Rows are points. To make a cloud, some directions were put in groups of two or more. Within a group, all points are equally far from the middle, so they leave a hole (a ring in 2 directions, a hollow ball in 3). The other directions are filled evenly. Then the cloud was stretched, turned, moved and blurred a little. How many holes are there, and how many directions does each take, smallest first?
(in the rows, 128 means zero)

Cloud:
[[174 106]
 [171  97]
 [144  59]
 [ 91  70]
 [162  72]
 [144 153]
 [117  56]
 [137 157]
 [ 97 156]
 [172 107]
 [ 82 143]
 [121  56]
 [103 159]
 [168  83]]
Holes: 1 (2)

Cloud (20 x 3):
[[154 111 154]
 [144  99  19]
 [115 121  60]
 [ 99 116  71]
 [200  89 111]
 [142 146 201]
 [110 142 117]
 [142  82 127]
 [ 79 107 122]
 [182 134 125]
 [101 105 132]
 [164 145 157]
 [ 69  73  89]
 [144 130  22]
 [143 157  96]
 [112 173  69]
 [ 97  65 109]
 [156 100  70]
 [158 134 154]
 [197 138 111]]
Holes: 0

Cloud, 29 rows:
[[131 209  75 107]
 [148 164 212  73]
 [156 173 177 116]
 [167  61 123 131]
 [ 88 109 168 150]
 [201 125 103  64]
 [148 166  73 148]
 [147 155 127 103]
 [115 111 158  75]
 [175 146 140 165]
 [108 201  83  65]
 [131 142 203  82]
 [117 134  63  80]
 [183 108 139 102]
 [106 108 157 160]
 [138 117 182 129]
 [120 104  65  50]
 [103 134 149 124]
 [144  91 109 174]
 [105 190 129 168]
 [152 187  96  62]
 [ 82 174 171 173]
 [125  74 181 138]
 [192  85 122 100]
 [158 186 103 113]
 [ 65  85  87 109]
 [144 137 133 144]
 [176  87 147 173]
 [194 188 156 101]]
Holes: 0

Cloud (55 x 6):
[[120 200 121 164 189 142]
 [179 134 195  94 128 200]
 [190 122 136  61  95 127]
 [169 169 157  68 137 113]
 [ 85  85 143  31 114 143]
 [ 88 118 110  80  74 141]
 [120 150 103 147 193  76]
 [131  98 161 125 166 103]
 [128 145 202 167  54 162]
 [100 138  71 149 126 107]
 [ 78  73 145 157 167 155]
 [143  56 178  58  80 154]
 [177 189 164 117  93 102]
 [127 135 113 145  68 157]
 [ 99  67 108  66  86 160]
 [141 139 104  22  79  96]
 [152 125 147  77 154 175]
 [131 124 187 101  79 221]
 [128 163 118  79  67  93]
 [183 180 180  84 115 105]
 [164 128 174 116 173 153]
 [114 132 115 105 212  72]
 [109 131  72 154 124 117]
 [133 199 117 176 121 154]
 [ 86 156  68 135 174  72]
 [ 64  93  88  73 112 142]
 [123 103  90 120  79 158]
 [115  44 110  99 124 156]
 [108  55 124  84 159 163]
 [144  61 127  80  93 165]
 [177 130 159 112 107 101]
 [117  80 128 173 130 210]
 [127 192 154  99 105 107]
 [179  94 141  86  74 178]
 [136 145  98  97 134  60]
 [ 71  64 165 118 100 111]
 [128  63 138 111 138 186]
 [127 103  70  59 171 148]
 [142 126  94 172  95 176]
 [137 113 213 160 123 155]
 [ 82 153  90 174 166 111]
 [117  77  77  82 126 174]
 [108  67 119 153 173 116]
 [186 201 138 137 160 136]
 [ 69  88 105 165 152 106]
 [213 157 192  96 109 150]
 [123 120 126 116 188 201]
 [124 126 161 119  53 209]
 [132 105  93  64 147 170]
 [117 113 162 137  91  93]
 [ 95 133 162 149  76 152]
 [164 135 138  67 135  75]
 [135 171  91  99 183 159]
 [213 181 151 107  64 140]
 [214 169 151 106 100 141]]
Holes: 1 (4)

Cloud:
[[145 179 139 177 125 135]
 [117 142  93 111 176 100]
 [103 147 121  60 130 156]
 [ 71 141 161 181 101 122]
 [130 111  40 145  89 168]
 [151 126 138  96  78  49]
 [120 177  89  59 151 132]
 [ 77 138 111 169  99 160]
 [117  95 137 112  96  68]
 [ 85  58 104 117 154 128]
 [134 123 130  65 122 104]
 [ 97 123 128 165 121 108]
 [102 137 180  88 101  78]
 [102  73 135  72 143  72]
 [126 178  79 107 141  85]
 [ 75 143 148 194  83 144]
 [149 155 135  92 171 142]
 [170 166  98 104  90 145]
 [140 203 153 121  93 153]
 [ 88 132 103  75 122  91]
 [155 104 146 142  67  61]
 [176 207 119  58 122  73]
 [176 151  84  75 139 121]
 [143 173 118 154 133 142]
 [ 83  87  94 113 120  86]
 [149 119 127 151  46  81]
 [199 180  74  53 127 117]
 [110 131 147 151 102  95]
 [ 64 150 124 167 131 121]
 [177 181 107 114 101 171]
 [ 48 146 152 167 138 130]
 [116 134 149  94 111  85]
 [ 51 100 143  80  93  67]
 [144 160 143 129  79  74]
 [127 121  56  81 139 145]
 [138 132 125 186 100 112]
 [157  89  84 161  77 153]
 [ 90 115  68  70 135  77]
 [156 147 106  88  86 165]
 [178 119 123 116  86  84]
 [ 97  55  85  89 116  52]
 [ 98  95  65 113 116  92]
 [176 127 107 102  68 171]
 [134  94 103 136  83  80]
 [197 143  47 103  95 137]
 [113  68 118 190 115 168]
 [137 129 143 104  98  47]
 [128 144 116 204 126  81]
 [134 249 149 149  98 152]
 [ 93 118  74  88 120 135]
 [175  64 106 123  99  98]
 [139 122 154  91  45  73]]
Holes: 0

Cloud, 84 rows:
[[163 140 111 151  73  77 120 137]
 [107 158 178 147 104 111 159 106]
 [189 150  85 152 141 147 142 133]
 [115 123  78 141  86  66 108 206]
 [ 80 104  89 216  76 149 116 105]
 [ 80 179 104  88 168 115 157 124]
 [103 115  98 181 120 143  73  68]
 [117 168 107 182  42 142 115 131]
 [141 116 167 156 153  89 104 223]
 [ 87 155 141 147 173  74 112 117]
 [140 146  81 197  58 101  87 117]
 [120 162  95 140 112 137 142 222]
 [ 88 155 160 161 116 181 116 107]
 [ 76 134 133 120  96  91  77 182]
 [128 122 103 158 200 176 166 140]
 [102 106  75 163 152 126  54 117]
 [144 170 126 148  91  84  20 214]
 [136  72  51 126 206 110 142 179]
 [ 69  93  96 182  73 130  83 171]
 [ 72 104 109 143 109 116 101 108]
 [102 127 156 136 107 138 187 123]
 [125 129 120 126  78 130  78 137]
 [ 98 131  68 118 146 115  68 110]
 [107 119 188  85 180 165 182 174]
 [ 64 129 115 164  62 160 153 110]
 [163 139 130 173  92 130  78 115]
 [ 83 123  97 139 125 154  26 148]
 [111 153 169  77 167 129  96 177]
 [ 54 136  89 149 108 117  79 161]
 [ 98 147 179 135 170 154  70 147]
 [125 134 118 143  98  97  24 153]
 [131 192 172 167 108 137  69  89]
 [158  93 149 111 191  60  86 108]
 [132 194 101 170  84 134 123 154]
 [119 144 149 155 134 153 150 113]
 [110 142 197 193 128  94 151 123]
 [ 85  87  58 111  97 156 130 218]
 [ 54 145 116 148  58  80  76 178]
 [ 73 200  95 140 124 117 147 109]
 [155 136 101 100 167  90  94  54]
 [156 105 122 148 113 206  81 152]
 [134 121 172 117 197 151 168 153]
 [ 84 140 161 112 138  56 116 165]
 [136 149 103 142 159 210 118 107]
 [139 138 159 122 134 154 125 233]
 [137 135  96 169 134 173 163 192]
 [104 133 107 164 204 126 190 105]
 [114 189  97 134 160  92 133 121]
 [ 98 110 143  95 175  99  72 106]
 [130  66  71 134 125 203 169 180]
 [ 92 114 163 151  98 179  76  93]
 [144 101 137 167 124  62  58 181]
 [117  94 123 160 110 168 126 128]
 [170 106 191 189 102 128  89 143]
 [ 66 156  89 109 148  77 124 130]
 [144 134 170 185 150 108 137  77]
 [162  93 154 165  88 142  27 180]
 [185 101 104 159 123 117 109 145]
 [196 195 189 149 104  83  75 113]
 [ 99 127 106 185 138 187 163 127]
 [120 194 193 128 125  88  93 134]
 [119 155 160 183  28  40  72 111]
 [ 38  97  44 142  77 173 117 179]
 [121 135 177  91 107 101 101  88]
 [130 139 155 188  12 135 116 195]
 [133 100 155 174  89 112  47 144]
 [ 83 130 162 122 106  88 114 222]
 [146 143  86 167 178 133  49 170]
 [138 109 184  99 204  95 145 195]
 [ 73 161  93 170  32  53  74 194]
 [157 111  53 134 128 115  91 150]
 [146 159  99 177 130 133  98 204]
 [137 144 194 107 196 121 148 121]
 [140 136 153 101 124  84 112  79]
 [ 92 149  80 145 196 106 116 113]
 [ 55 165 123 114  24 106  81 245]
 [ 95 151 154 116 130 116 178 187]
 [109  89 137 130 166  89 121 200]
 [123  65  93 163  97 121 122 216]
 [ 84  91  80 151 112 202  80 125]
 [127 100  92 188  93 167 144 149]
 [139 143 153 161  39 100 113 153]
 [ 72 185 108 123 175 126 106  88]
 [163 108 139 165  63  63  79 193]]
Holes: 1 (2)

Cloud (92 x 9):
[[ 95 171 178  99 154  63 189  64 123]
 [ 95  94 187 160  97  86  77 154 163]
 [ 56 190 171 142 139  77 185 121 147]
 [109 124 125  79  24 123  83 169 125]
 [ 34 120 177 152 106  63 122 190 126]
 [ 70  92 193  52 138 130 116 109  67]
 [113 175 130  59 123 175  96 146 199]
 [147 190 127 142 150 126 160 142 207]
 [103 127 144 159 208 167 164 142 104]
 [136 111 152 152 108 101 104 203 105]
 [126 151  81 153 143 150  76 126 109]
 [ 51 130  90 166 130  77  81 110 163]
 [ 86 164 144 143 156 149 156 188  77]
 [130 172  78 118  89  93 165 144 140]
 [ 69  91 105 109 116  93  83  75 138]
 [109 172 156 187  56 114 167 168 180]
 [151 100 104 107 209 111  85 149 152]
 [ 82 148 162  81 195  52 165 150  94]
 [ 89 103 139 172 114  90 152 182 205]
 [102 164  66 113  84 165 131  89 123]
 [162 185  79  86 142 140 183 129 176]
 [111 186 152  88 118 127 182 104  45]
 [129 142 149  81 106 188 164 108 195]
 [110 119 219  97 144  58 132 192 129]
 [112 106 203  63 155  75 185 163 153]
 [104  66 144 101  66  89  71 114 166]
 [100 182 124 104 141  49 135 168  76]
 [ 24  79 166 107  90 105  84 165 140]
 [145 166  80 110 118 157 168  80 122]
 [135 106  75  29 131 126  99 146 104]
 [159  89 163 109 201 137 174 172 117]
 [ 75 192 124 130 149 164  98 118  74]
 [ 97 214 166 126 161 135 181 146  65]
 [132 187 138  75 132 188  85 181 137]
 [ 98 200  77 143 192 114 153 120 161]
 [122  94 128 116 111 199 112 111 180]
 [ 64 142  72 175 141 122 134 181  88]
 [119 103 123 169 115  53  77 150 127]
 [133  97  69 100 108  95 147 141  70]
 [ 73 115 114 127 157 138  86  83 101]
 [ 58  83 127 127 194  93  95 138 101]
 [118 119 109 110 182  68 152 150  59]
 [ 99  69 196  72 114 153 113 125 112]
 [136 136 174 102 159 180 214 114 139]
 [ 95 159 143 122 120 102  64  90 107]
 [ 97 201 178 141 134 159 143 171 164]
 [134 134 208  63 133 168 180  96 147]
 [ 71  67 153 116 134 114 191  90 158]
 [ 97 146  91 156 144  47 127 133 172]
 [105 154  99  85 175 156  98  63 146]
 [121 141  78 166 153  75 163 104 185]
 [101 156  88 173 114  94  97 144 208]
 [ 67 115 133 105 113  67  51 131  73]
 [ 84 162  87 164 177 172 117 131  85]
 [ 89 202 172  91 164  49 186  85 140]
 [152 171  89 150 125 108 143 156  83]
 [162 100  94 129 195 104 105 163 125]
 [150 146  71  49 159 104 164 149 103]
 [ 75 113  92 131 158 112  78  84 150]
 [ 81 179  79  50 152 170 105 127  99]
 [162 128  63 136 115 147 175 181 159]
 [122 194 170 102 119 118 119 216 134]
 [175 115  80  89 115 139 160 171 114]
 [ 37 129 123  70 136 114  85 150  95]
 [122  87 131 106 168 124 100 225 127]
 [165 157 105  82 131  97 156 185 119]
 [138  68 155  59 138 188 141 142 106]
 [131  82 101 112  79 155 171 186 140]
 [ 54 156 121 139  68 130  69 135  45]
 [142 136  43 138 122 123 178 124 193]
 [ 51 121  70 133 132 114  77 174  81]
 [ 96 141  46 110  83 151  94 117 172]
 [116 146 116  87 220  87 195  81 148]
 [ 73 114  96  39 175 124 148  93 141]
 [ 95 129 162 149 124  84 118 168 211]
 [103 218 120  95 114 160  84  94 111]
 [ 51 117 134  73 108  89  68 139  59]
 [ 72 200 137 133 147 148 107 145  58]
 [123 155 161  94 147 131  78 112 190]
 [102 165 147 161 155 127 187 115  73]
 [114  83 113 130 159 126 162 224 133]
 [ 33 127 199  82 126 116 101 127 165]
 [ 50  68 179  57 132 115 116 124 135]
 [116 162 142 156 122 178 115 187 141]
 [170 177 111  64 151  94 155 173  94]
 [ 65  96 101 110 140  95  75  86 139]
 [118 159 137 189  95 134  97 140 179]
 [143 121 122  52  98 142 157 175 148]
 [ 87 143 206 112 153 149 105 126 173]
 [124 158 149 109  74 160  83 103 153]
 [ 77 102 166 183 132  95 194  99 123]
 [ 83 162  76 161  81  78  73 177 149]]
Holes: 3 (2, 2, 3)

Cloud (103 x 9):
[[118 129 133 115 172 114 157 123  77]
 [152 123  52 118 179  88 120 163 185]
 [137 148  97 143  87 114 104  80 146]
 [105 156 108  93 152 138 184 141 143]
 [200 114  90 174 104  86  93 121 109]
 [149 145 118 163  94 121 154 161 223]
 [157 145 121 165 151  67  82 112 168]
 [ 76 117  87 111 116 113 137 175 138]
 [138 114  83 141  91 142  66  91 113]
 [128 191 109 189 164 131 112 171  66]
 [165 151 138 135 182 163 135 104 198]
 [145 137  53 147 110 156  49  90 122]
 [111 207 121 110 132 167 161 152 193]
 [101 125 113 229 182  80 132 101 163]
 [150 163 129 149 109  65 162 122 167]
 [136 109 124 101 176 117  64 110 153]
 [149 106 113 129 168 140 185  90 146]
 [179 111  84 187 149 127 126 170 160]
 [122 127 112  95 160 136 110 117 158]
 [150 110 152 150 191 103 128 119 200]
 [130  91 124  96 156 105  72 117 137]
 [115 181  99 176  93  61 134 168  74]
 [120 173 106 155  71  86 127 169  82]
 [154 124 154 173  90 156 137 131 109]
 [187 147 110 127  78  90  97 106 170]
 [152 129  37 160 175 147 120 165 164]
 [159 132 122  87 110 112 104  63 180]
 [154 150  68 156 128 100 148 130 126]
 [184 151 134 117 138  51  95 127 150]
 [ 79 130  90  97 120 179 171 124 126]
 [129  96 117 201 144  78 101 157 168]
 [145 131  40 139 101  95 168 127 148]
 [111 114 173 169 178  94 154 122 125]
 [192  96  94 102 172 133  32 100 184]
 [118 175  80 210 152  81 148 130 162]
 [141 122 110 102 159 165 202 164 126]
 [143 200 125 149  53 128 104 116 154]
 [102 156  94 184 142 153 187 177 116]
 [149 198 154 123 118 170 101  97 168]
 [143 130  43 141  93 121 131 181 115]
 [142 180  86 109  85 112 151 143  78]
 [119 166  65  82 120 193 136 149 119]
 [122 138  56  91 193 140 106 153 238]
 [101 126  86 153 201 126 126 157 148]
 [132  93 127 169  98 136 140  91 130]
 [123 142 147 127 156 135 141 142  80]
 [155 155  88 105 116  79  61 112 158]
 [109 161  71 102  76 107 167 126 113]
 [136 167 114  67  97  67  89 162 106]
 [172 128 137 163 153 171 120 108 136]
 [171 192 127 120 131  92 152  70 198]
 [212 148  62  64 115 110 150 117 163]
 [117 120  86 160 138 186 166 129  95]
 [132  89  44 161 167 123  89 116 192]
 [123 108 148 124 140  88 120 129 167]
 [129  84  49 147 159 119 134 148 147]
 [140 138 104  90 123 162 169 146  77]
 [163 178 125 172  85  56 108 114 171]
 [ 69 103 126 132 142 145 123  72 170]
 [130 117  99 150 116 155  98 132 146]
 [114 104  77 102 146  92 122 178 203]
 [102 119  72 166 152  68 162 173 125]
 [202 159 113 119 128  87 186 138 157]
 [162 109  97 177 157 172 185 143 142]
 [109 218 120 121  92 109 107 133 137]
 [108 111  73 160 125 176 103  94 184]
 [106 249 119 120 114 139 130 163 134]
 [156 151  74 155 135  90 154 186  62]
 [ 90 142  83 122 141 102 146 144 140]
 [121 165 172  82  85 121 119 119 132]
 [188 115  91 135 162  75 131  90 149]
 [193 191  90 158 102 110 121 152 175]
 [123 171 154 135 165 162 111 157 129]
 [ 67 150 150 133 137  90  98 106 141]
 [126 196 131 154  56 111 127  75 128]
 [220 144  89 162 148  68 112 158 121]
 [157 162 125 136 127 100  94  88 198]
 [168 172  58 130 135 184 117 108 155]
 [194 114 113 147 146 102 111  91 112]
 [125 128  68 199 146 100 129 155 178]
 [151 159  93 167 110 137 170 170 151]
 [111 119  53 125 102 133  99 114 179]
 [198  94  85 109 149 151 110 149 147]
 [142 101 138 171 226 129 129 109 167]
 [210 139 113 121 123  98 134 119 126]
 [111 147 156 138 136 118 145  78 111]
 [147 114  69 103 118 117 108 196 131]
 [138 190 105 195 145 116 132 118  41]
 [173 131  56  90 148 157 129 147 141]
 [105 156 126 167 175 103 123  87 176]
 [192 139  53  95 123 135 153 119  78]
 [104 153  95 127  91 142 183 157 100]
 [120 156 103 150 127 138 186 137  77]
 [114 193 105 102 118 114 146 157 109]
 [158 134 132 156  76 138 121  83  87]
 [184 123  66  95  84 125 158 138  67]
 [194 176  72 195 145  94 164  97 118]
 [178 134  39 117 151 140 115 153 155]
 [176 176 155 135 172 116 123  95 112]
 [176 145  79  86 136  70 135 176 118]
 [197 125 137 164 169 148 113  83 160]
 [192 160 105 152 152 112 118 153 146]
 [163 194 131 112 104  47 110 151 167]]
Holes: 0

Cloud (97 x 9):
[[110 177 148 113 142 111 167 174  59]
 [205 100 110 104  78 139 183 172  94]
 [121  96 139  78  77  96 140 113 113]
 [123 145 108 180  97 133  74 169 125]
 [113 183 123 138 112 172 114 140  46]
 [ 90 171 117 159 158 187  99  95 108]
 [154  90 118 146  77 209 108 179  47]
 [129 165 109 178 129 198  59 127 104]
 [ 68 142 111 175 128 157 136 159 140]
 [116 152 176 120 157  59 166 147 155]
 [178 186  95 169 111 131  94 185 122]
 [ 98 190 104 157 168 104 118 116  69]
 [123  91 156 105 110 117  90 142 147]
 [166  53 166  80  93 111 188 203  74]
 [137  86  98 122 123 163 186 177  74]
 [158 102 147  66  63 138 134 179  59]
 [119 154 153  73 138  94 177 206  93]
 [103 170  95  94  66 111 205 145 108]
 [106 156 134 167 150 195 141 160  70]
 [121 147 130 163  88 177  91 229  88]
 [ 43 150  94  96  99 128 168 158  68]
 [137 149  90  67  96 112 121 198  90]
 [113 105  97 153 129 142  57 145  46]
 [ 90  84  91 118 163 121 103 162  80]
 [153  63 128  81  87 136 111 202 124]
 [ 90 145  72 138 108 215 123 181  73]
 [ 70  62 191  84 128 132 143 198 111]
 [180 111  81 148  94 144 120 104 151]
 [193  86 145 148 125 176 158 175  86]
 [158  54 128 135  98 144  86 204  42]
 [121 191 126 140 167  65 119 103 113]
 [172 159 150 170 113 101 101 166 140]
 [121 158 141 145 135 169 184 177  70]
 [157 161 120 101  67 140 156 228 131]
 [114 127 132 126 180 115 118  81  87]
 [139  77 141  68  44 145 166 167  82]
 [ 99  93 131 102  85  96 225 159 109]
 [ 96 138 105 136  82 192 134 188  30]
 [ 85 183 105 157 145 131 112 140  46]
 [186  65 158  85  85 168 169 170  87]
 [153 116 168 145 175 160 139 152 137]
 [163 162  52 129  94 122 131 116  87]
 [109 161 168 102  74 144 174 169 163]
 [ 84 144  88  73 140 102 172 162  78]
 [166 176 139  96  88 144 184 190 145]
 [128  51 179  76  88 103 194 224  86]
 [141 179 149 147 166  76 129 155 122]
 [ 92 178 146 155 123 105  85 146 101]
 [ 69 172 162 114 122 188 137 156 123]
 [116 124 153  92 149 189 161 145  94]
 [131  47 185  70 119 124 177 179  75]
 [130 105 161 179 152  90 133 139 174]
 [165 189  96 170  85 161 114 187 118]
 [166 200  83 173  97 146 148 145 109]
 [116 145 105 114  67 100 211 129 133]
 [153 145 124 184 116 137 182 154 105]
 [101 151 138 102  70 167 145 198  30]
 [177 171  92 186 150 139 149 127 123]
 [177 166 146 178 122 117 168 107 146]
 [ 97 108 140 112  94 171 130  98 123]
 [165 131 131 144  90 168  95 130  59]
 [134 188 115 121 108 167  95 228  81]
 [ 98  80 115 153 151 132 121 189  46]
 [ 62  93 104 127 145 132 122 201  72]
 [117 100 119 164 165 128 134 153  51]
 [128  95 132 102  44 133 146 213  52]
 [120  60 171  92  87 162 146 202 143]
 [166 153 122  99 104 130 154  95 169]
 [127  84 139 135 121 162  74 194  24]
 [ 86 168 138  93 133 111 110 103  87]
 [115  89 154 173 156 135 134 130 168]
 [138  74 211 119 108 136 144 216 130]
 [103 110 141 120  79 210 179 231  76]
 [ 89 129 112  77 106 205 141 153  98]
 [112  93  95 108 100 170  95 199  16]
 [116 185 164  97 104  83 173 135 101]
 [ 95  82 124 159 126 127 134 198 130]
 [168 114 110 100  80 208 115 180  44]
 [ 95 175  94 136 111  75 104 126 132]
 [133 135  86 164 120 168  77 100  62]
 [128 174 139  62  88 106 171 147  87]
 [122 135 109 111  97 230  97 235  66]
 [161  75 156 140 150 165 119 240  87]
 [112 143  62 109  86 146 111 137  57]
 [182  92 141 141  63 175 118 234 109]
 [129 188  71 115  89 146 191 163 103]
 [ 58 170 112 108 144 165 167 111 124]
 [140  74 162 178 166 109 103 171 109]
 [ 86 174 114  85 128  97 170 186 145]
 [113 109 126 112 110 147 212 183 149]
 [122 167  85 180 174 179 111 114  91]
 [ 75 174  80 115 165 101 106 137 121]
 [136 189 100  79  88 185 161 178  97]
 [104 141 161  93  56 145 207 153 145]
 [138  98 134 184 154 137 153  97 145]
 [ 89 161 119 133 137 123 202 119 170]
 [169 140 139  87  88 113 168 220 144]]
Holes: 3 (2, 3, 4)
